Each row is a point. Each copy is the shape, with its points in the same order, turned, moved and blurred by noise. Say if it was mirrored as well.

Shape:
[[-33  53 -14]
 [ 18 -17   8]
 [ 22 -18  11]
 [-20  -9  16]
 [ 11  42   5]
 [ 18 -35  50]
 [ 87 -15  -5]]
Copy 1:
[[-36  72   4]
 [  9  -9   3]
 [ 10  -8   2]
 [-28  -3   6]
 [  4  48  27]
 [  1 -42  34]
 [ 81  -7   4]]
Copy 1 is: only turned
Copy 2 (7 x 3):
[[-12  66   3]
 [ 27 -13   2]
 [ 35 -17   2]
 [ -5  -1  14]
 [ 33  48  16]
 [ 27 -43  36]
 [ 95 -19 -13]]
Copy 2 is: only turned
Copy 3 (7 x 3):
[[-43  33   6]
 [ 26 -18 -15]
 [ 31 -22 -16]
 [ -5 -28  15]
 [  2  37  11]
 [ 50 -46  24]
 [ 83   5 -48]]
Copy 3 is: only turned
Copy 4, 7 rows:
[[-35  42  12]
 [  8 -31 -14]
 [ 14 -32 -12]
 [-21 -24  14]
 [ 10  27   4]
 [ 25 -63  17]
 [ 65 -28 -55]]
Copy 4 is: only turned

Shape, 8 rows:
[[ 17 -46   0 -10]
 [-49 -25  20   5]
 [  7  26  11 -11]
 [-67  27 -47 -17]
 [ 15  19   2  13]
 [ 22 -50 -27  64]
 [  0  10  33  23]
 [ -7  25 -19 -17]]
Copy 1:
[[ 15 -41  32  25]
 [-20  -6  18  76]
 [ -3  22  14   2]
 [  1  23 -64  59]
 [-21   3   8  -5]
 [-44 -83   9   9]
 [-39   8  34  13]
 [  6  15 -18  13]]
Copy 1 is: mirrored
Copy 2, 8 rows:
[[ 32 -16  12 -13]
 [-24 -47  -6 -38]
 [-12  25 -28 -21]
 [-15 -38 -95 -24]
 [-12  17 -18   5]
 [  8 -36  21  61]
 [-36   9   4 -12]
 [  0  13 -54 -15]]
Copy 2 is: only turned
Copy 3:
[[-20 -42 -19 -36]
 [-52 -12  31 -13]
 [ 16   7  15 -26]
 [-55  47  -5  16]
 [ 16 -12  -1  -4]
 [ -8 -92 -13  36]
 [ 11 -27  44  -7]
 [ -5  18  -6  -6]]
Copy 3 is: only turned
Copy 4, 8 rows:
[[ 16 -46  -3 -28]
 [-43 -32  -3  17]
 [  6  23   6  -4]
 [-70  30 -47 -21]
 [ 20  14 -13   2]
 [ 42 -56 -66   9]
 [ 11   2   4  31]
 [-10  25 -18 -25]]
Copy 4 is: only turned

Shape (12 x 6):
[[ 38   3  40  35   6  -1]
 [ 33  14  10  -4   0  24]
 [ 12 -22   6 -16  27  39]
 [-58   7  -3  24  28 -80]
 [ 14   8  37  10  40 -12]
 [ 17  -5 -37 -17  35  48]
 [ -4  46  47 -53 -37  -1]
 [-37   3  41  44  27 -21]
 [-14 -13 -11  26  16 -25]
 [  3  36   3   9  58  -4]
 [-22  56 -14  -7 -55 -34]
 [ 58  -8 -34 -11  -9  13]]
Copy 1, 12 rows:
[[ -3 -42   9   5 -17  33]
 [ -4   7  38   1 -13   9]
 [-11  30  13 -35   2  14]
 [ -7 -17 -95  42   9 -45]
 [ -4 -25 -10  -5  17  22]
 [-17  36  20 -53  -5 -27]
 [  2  38  35  69  10  14]
 [-40 -33 -54  20  -1  -1]
 [ -7   2 -39  -2 -21 -15]
 [-21 -29  -5 -17  33 -34]
 [  5  16   8  79 -34 -51]
 [ 35  27  29 -34 -35  -6]]
Copy 1 is: mirrored
Copy 2 (12 x 6):
[[ 23 -48  15 -23  29  28]
 [ 36   4   6 -30   2  14]
 [ 19  18  29 -56 -23  -7]
 [-31   3  57  64  57 -32]
 [ 21 -16  54 -21  34   7]
 [ -1  39 -12 -57  -6   2]
 [ 71  20  31  26 -25  44]
 [-26 -26  60  20  23  10]
 [-20  -4  20   0  25 -28]
 [-17  26  36 -23  38  29]
 [ 27  18 -16  79  -2  18]
 [ 50  14 -40 -36   6 -21]]
Copy 2 is: only turned
Copy 3, 12 rows:
[[ 10 -29  27  63  18  -9]
 [ 15  -5   7  30 -10 -29]
 [ 28 -22  19 -16   1 -17]
 [-63 -31 -46  22  61  56]
 [ -5 -35   2  31  43 -22]
 [ 47  13  -2 -23   4  -9]
 [-57 -18 -14  29 -35 -53]
 [-45 -26  21  30  58  19]
 [ -9 -19  -5  18  33  40]
 [  3   3 -22  17  58 -23]
 [-63  21 -40  49 -31  17]
 [ 52  -6 -17  26 -34   2]]
Copy 3 is: only turned
Copy 4 (12 x 6):
[[ 45   6  47 -26 -24  22]
 [  8 -23  11 -41 -38  21]
 [  8 -16  -7  -9 -23  63]
 [ 17  47  10   9  64 -40]
 [ 25  34  23 -35   2  27]
 [  1 -17 -49  -8 -37  38]
 [-32 -48  47 -58   9  -3]
 [ 53  28  22  -9  46   8]
 [ 29  20   1  20   6  -1]
 [ 20  33 -15 -51  -4   8]
 [ -3 -39  28 -15  13 -68]
 [ -2 -15   1   4 -72  10]]
Copy 4 is: mirrored
